Each row is a point. To make a cloud, some directions were put in groups of two or more. Within a group, all points are equally far from the middle, so they leave a hole (a ring in 2 directions, a hollow ball in 3). The other directions are filled evenly. Then the cloud was stretched, turned, moved and blurred a little. Count the holes, and give their numbers of directions, smallest first.

Cloud:
[[-0.36  0.17 -0.09]
 [ 0.04  0.49 -0.35]
 [ 0.21  0.45 -0.11]
 [-0.45  0.44  0.27]
 [ 0.43  0.45  0.28]
 [-0.06  0.66  0.27]
 [ 0.19  0.39 -0.20]
 [ 0.42 -0.06 -0.01]
 [ 0.30 -0.26  0.27]
 [ 0.10 -0.31 -0.09]
 [-0.50  0.61 -0.44]
 [ 0.19 -0.43  0.29]
 [-0.07 -0.29  0.47]
 [-0.05 -0.21 -0.34]
 [ 0.57  0.52  0.10]
 [ 0.37 -0.26  0.53]
 [ 0.14 -0.26  0.68]
 [-0.15  0.13  0.67]
 [ 0.28  0.03 -0.53]
 [ 0.27  0.56  0.16]
 [-0.54  0.32  0.11]
 [ 0.36 -0.12  0.51]]
Holes: 0

Cloud (29 x 4):
[[ 0.20  0.13 -0.40  0.26]
 [ 0.21 -0.38  0.10 -0.39]
 [-0.51  0.42  0.18 -0.38]
 [-0.42 -0.36  0.30 -0.23]
 [ 0.33 -0.08  0.12 -0.48]
 [ 0.08  0.36 -0.50  0.11]
 [-0.50  0.62 -0.24  0.26]
 [-0.42 -0.35  0.30  0.08]
 [-0.46 -0.24  0.33  0.18]
 [-0.34  0.48  0.20 -0.39]
 [-0.80  0.28 -0.21 -0.21]
 [-0.72  0.02 -0.34 -0.28]
 [-0.19 -0.37 -0.07 -0.56]
 [ 0.04  0.14 -0.54 -0.39]
 [ 0.18 -0.45  0.02  0.03]
 [ 0.01  0.28  0.48  0.01]
 [-0.04  0.54 -0.14 -0.42]
 [-0.74  0.22 -0.27  0.33]
 [-0.70 -0.02 -0.46 -0.13]
 [-0.48  0.22  0.16  0.46]
 [-0.30 -0.43  0.17 -0.38]
 [ 0.10 -0.46  0.10 -0.39]
 [-0.01  0.05 -0.65 -0.07]
 [ 0.06 -0.12 -0.27 -0.60]
 [-0.27 -0.12 -0.59 -0.33]
 [-0.30 -0.29 -0.19 -0.57]
 [-0.44 -0.19 -0.54  0.18]
 [-0.58  0.11  0.31 -0.35]
 [-0.61  0.12 -0.01  0.48]]
Holes: 2 (2, 2)

Cloud:
[[ 0.04 -0.08  0.28 -0.50  0.45  0.31]
 [-0.58  0.30  0.53  0.19 -0.15  0.31]
 [-0.48 -0.41 -0.01  0.00  0.59 -0.59]
 [-0.37  0.10  0.11  0.19 -0.69 -0.41]
 [-0.78 -0.24 -0.09 -0.19  0.21 -0.32]
 [-0.49 -0.30  0.69 -0.13 -0.17  0.17]
 [-0.48  0.08  0.52 -0.09 -0.42 -0.01]
 [-0.55 -0.29  0.13 -0.49 -0.05 -0.23]
 [ 0.24  0.03 -0.44 -0.38  0.16 -0.72]
 [-0.43  0.54  0.76  0.10  0.02 -0.41]
 [-0.47 -0.54  0.37 -0.38  0.58 -0.13]
 [-0.01 -0.39 -0.04 -0.42  0.41 -0.17]
 [ 0.01 -0.38 -0.17 -0.37  0.22 -0.67]
 [-0.05 -0.16 -0.11 -0.24  0.64 -0.38]
 [ 0.10 -0.14  0.66 -0.28  0.44  0.20]
 [-0.75  0.30  0.19  0.23  0.23  0.47]
 [-0.34  0.10  0.21 -0.08 -0.75  0.06]
 [-0.67 -0.17  0.71  0.04 -0.20  0.52]
 [ 0.09  0.18 -0.07 -0.53  0.18 -0.07]
 [-0.60 -0.55 -0.13  0.12  0.21  0.15]
 [ 0.20  0.04  0.28  0.11 -0.09  0.35]
 [-0.02 -0.28  0.32 -0.36  0.58 -0.64]
 [-0.75 -0.21 -0.26 -0.03  0.02 -0.32]
 [-0.14  0.19  0.17  0.37  0.55 -0.17]
 [-0.48 -0.15 -0.13  0.33 -0.46 -0.42]
 [ 0.30  0.16 -0.30 -0.49  0.03 -0.62]
 [-0.13  0.12 -0.10  0.25  0.34  0.18]
 [-0.12  0.49  0.30  0.12 -0.28  0.00]
 [-0.72  0.15  0.19  0.38 -0.10 -0.48]
 [-0.35 -0.50 -0.04 -0.41  0.16 -0.39]
 [-0.42  0.00  0.35 -0.20 -0.63  0.54]
 [ 0.04  0.03  0.69  0.13  0.34  0.34]
 [-0.41  0.21 -0.11 -0.07  0.53  0.39]
 [-0.35  0.37  0.44 -0.49  0.37 -0.01]
 [-0.46  0.37  0.26  0.29  0.36  0.36]
 [-0.16 -0.37 -0.08  0.36  0.11 -0.13]
 [-0.84  0.17 -0.03  0.09  0.14  0.27]
 [-0.80  0.22 -0.02  0.24  0.07 -0.45]
 [-0.17 -0.56 -0.42 -0.23  0.18 -0.01]
 [-0.36  0.32 -0.18 -0.11  0.47 -0.03]
 [ 0.02 -0.45  0.38  0.12 -0.14  0.30]
 [ 0.41  0.18  0.21 -0.22 -0.10 -0.47]
 [ 0.13 -0.46 -0.09 -0.49  0.03 -0.17]
 [-0.88 -0.09  0.31  0.32  0.06  0.20]
 [-0.29 -0.16  0.05 -0.07  0.88  0.20]
 [ 0.19  0.17  0.21 -0.14 -0.32  0.59]
 [-0.55 -0.07  0.41 -0.46 -0.12 -0.13]
 [-0.52 -0.46  0.24 -0.52 -0.08  0.16]
 [-0.07 -0.28  0.68  0.24  0.24 -0.24]
 [-0.19  0.42  0.59 -0.02 -0.03  0.29]
 [-0.39  0.50  0.50  0.17 -0.18 -0.20]
 [-0.60  0.31  0.03 -0.35  0.45  0.02]
 [-0.60 -0.60 -0.10 -0.01  0.37  0.19]
 [-0.45  0.27  0.60 -0.09 -0.22  0.55]
 [ 0.31 -0.21  0.06 -0.43  0.01 -0.27]]
Holes: 2 (2, 2)

Cloud:
[[ 0.00  0.48  0.19 -0.16 -0.45  0.07  0.02  0.57]
 [-0.65 -0.22 -0.10  0.27  0.61  0.13  0.50 -0.22]
 [-0.28  0.34 -0.20  0.49  0.02 -0.76  0.30 -0.18]
 [ 0.23  0.24 -0.48  0.68  0.08 -0.26 -0.20 -0.39]
 [-0.48 -0.13  0.07  0.48  0.10 -0.41 -0.15 -0.65]
 [-0.02 -0.02  0.17 -0.33 -0.63 -0.24  0.09  0.56]
 [ 0.20  0.17 -0.06  0.25 -0.80  0.44 -0.36  0.18]
 [-0.16  0.25  0.46 -0.30 -0.32 -0.34 -0.03  0.37]
 [-0.62  0.05 -0.02  0.20  0.60  0.06 -0.37 -0.08]
 [ 0.16  0.27  0.21  0.42 -0.76  0.10  0.25 -0.04]
 [ 0.28  0.44  0.08  0.95 -0.18 -0.39 -0.14 -0.32]
 [ 0.35  0.62 -0.10  0.07  0.48  0.19 -0.27  0.02]
 [-0.50  0.33 -0.22  0.14  0.17 -0.57  0.08  0.18]
 [ 0.56  0.19  0.17 -0.13  0.19  0.35  0.41  0.15]
 [-0.67 -0.09  0.27  0.39 -0.35 -0.15 -0.60  0.39]
 [-0.23 -0.44  0.18  0.33 -0.25  0.17 -0.32 -0.57]
 [ 0.19  0.29 -0.25  0.27  0.73  0.04  0.09 -0.25]
 [-0.17  0.58 -0.45 -0.35 -0.20 -0.12 -0.07 -0.18]
 [ 0.38  0.40  0.52  0.49  0.20  0.03  0.32  0.57]
 [-0.33 -0.03  0.16 -0.52  0.08  0.51 -0.11  0.12]
 [-0.12 -0.03  0.44  0.16 -0.71 -0.33 -0.07  0.51]
 [-0.17 -0.27  0.18  0.59  0.32  0.21 -0.48  0.10]
 [ 0.22 -0.51  0.07  0.64  0.14  0.02  0.17  0.41]
 [ 0.01 -0.14 -0.19  0.75 -0.07 -0.09  0.13  0.56]
 [ 0.45  0.09 -0.03 -0.33  0.45  0.06 -0.20  0.05]
 [-0.34 -0.18 -0.21 -0.48 -0.41  0.00  0.27  0.44]
 [-0.20  0.09  0.53  0.02 -0.63 -0.13  0.21  0.13]
 [-0.61  0.17 -0.53  0.09  0.07 -0.16  0.64 -0.17]
 [ 0.38 -0.20  0.06  0.58 -0.46  0.40 -0.42  0.05]
 [ 0.53  0.39  0.30  0.49  0.04 -0.37 -0.15  0.25]
 [-0.34  0.39 -0.04  0.78  0.10  0.02  0.67  0.40]
 [-0.56 -0.11 -0.03 -0.54 -0.09  0.37  0.20  0.38]
 [ 0.27  0.69  0.04  0.42  0.06  0.50 -0.13 -0.25]
 [ 0.07 -0.28 -0.15 -0.26  0.40  0.27  0.42 -0.27]
 [ 0.05  0.48  0.17 -0.21 -0.17 -0.22  0.40  0.64]
 [ 0.26 -0.34  0.55  0.82  0.11 -0.01  0.33 -0.05]
 [ 0.76  0.04  0.23 -0.05 -0.32  0.18 -0.54  0.10]
 [-0.02 -0.63 -0.09 -0.39  0.08  0.52  0.00  0.31]
 [ 0.27  0.50  0.07  0.61  0.46 -0.18  0.04  0.11]
 [-0.26 -0.12 -0.13 -0.30  0.35  0.70 -0.08 -0.06]
 [ 0.06  0.22 -0.66 -0.09 -0.46  0.48 -0.32  0.09]
 [-0.87 -0.23  0.09  0.37  0.07 -0.02 -0.28  0.38]
 [ 0.21  0.24  0.26 -0.01  0.08  0.79 -0.54  0.10]
 [-0.06 -0.17 -0.11 -0.52  0.47  0.32 -0.02  0.14]
 [-0.46  0.27  0.19  0.05  0.15 -0.43  0.26  1.13]
 [ 0.05  0.04 -0.40  0.67  0.34  0.24 -0.28 -0.49]
 [-0.85  0.16  0.27  0.35  0.08  0.01  0.31  0.84]
 [ 0.34 -0.05 -0.06  0.15 -0.29  0.69  0.19  0.25]
 [ 0.72  0.03  0.15  0.06 -0.47  0.02 -0.67  0.34]
 [ 0.30  0.03 -0.25  0.44 -0.40 -0.51  0.00 -0.03]
 [-0.15 -0.18 -0.24  0.47  0.53  0.49  0.30 -0.12]
 [ 0.34 -0.15  0.78 -0.06  0.05  0.03  0.12  0.02]
 [-0.44  0.13 -0.25  0.06  0.12 -0.68  0.26 -0.19]
 [-0.59 -0.40  0.17  0.48 -0.13 -0.47  0.49  0.10]
 [-0.59 -0.45 -0.16  0.18  0.01  0.42 -0.09 -0.29]
 [-0.58 -0.10  0.68  0.41  0.04 -0.13  0.00  0.33]
 [-0.29  0.62 -0.32  0.22  0.02  0.16  0.54  0.02]
 [ 0.69  0.05  0.20 -0.21  0.22 -0.02  0.10  0.21]
 [ 0.00 -0.36  0.12 -0.38  0.34 -0.17 -0.54  0.47]
 [-0.70  0.09 -0.38  0.38 -0.14  0.15  0.68  0.06]
 [ 0.07  0.35  0.53  0.17  0.49 -0.31 -0.30 -0.50]
 [-0.23 -0.22  0.20  0.64  0.46  0.55  0.19  0.35]
 [-0.49 -0.04 -0.17 -0.60 -0.16  0.23  0.02  0.22]
 [-0.63 -0.09 -0.33  0.18  0.11 -0.47  0.44 -0.12]
 [-0.39  0.32  0.65  0.16 -0.27 -0.20  0.20  0.46]
 [-0.33  0.32  0.15 -0.23  0.11 -0.41  0.34  0.97]
 [ 0.35 -0.54  0.15  0.02 -0.07  0.04 -0.36  0.00]
 [-0.53 -0.04 -0.50  0.03 -0.02 -0.24  0.71  0.02]
 [-0.48  0.29  0.17 -0.20  0.05  0.23  0.46 -0.37]
 [-0.64 -0.42  0.01  0.29  0.09 -0.32  0.09  0.08]
 [ 0.02  0.01 -0.73  0.18  0.00  0.13 -0.12  0.36]
 [ 0.37  0.20  0.39  0.49 -0.26  0.53 -0.35  0.18]]
Holes: 2 (2, 4)
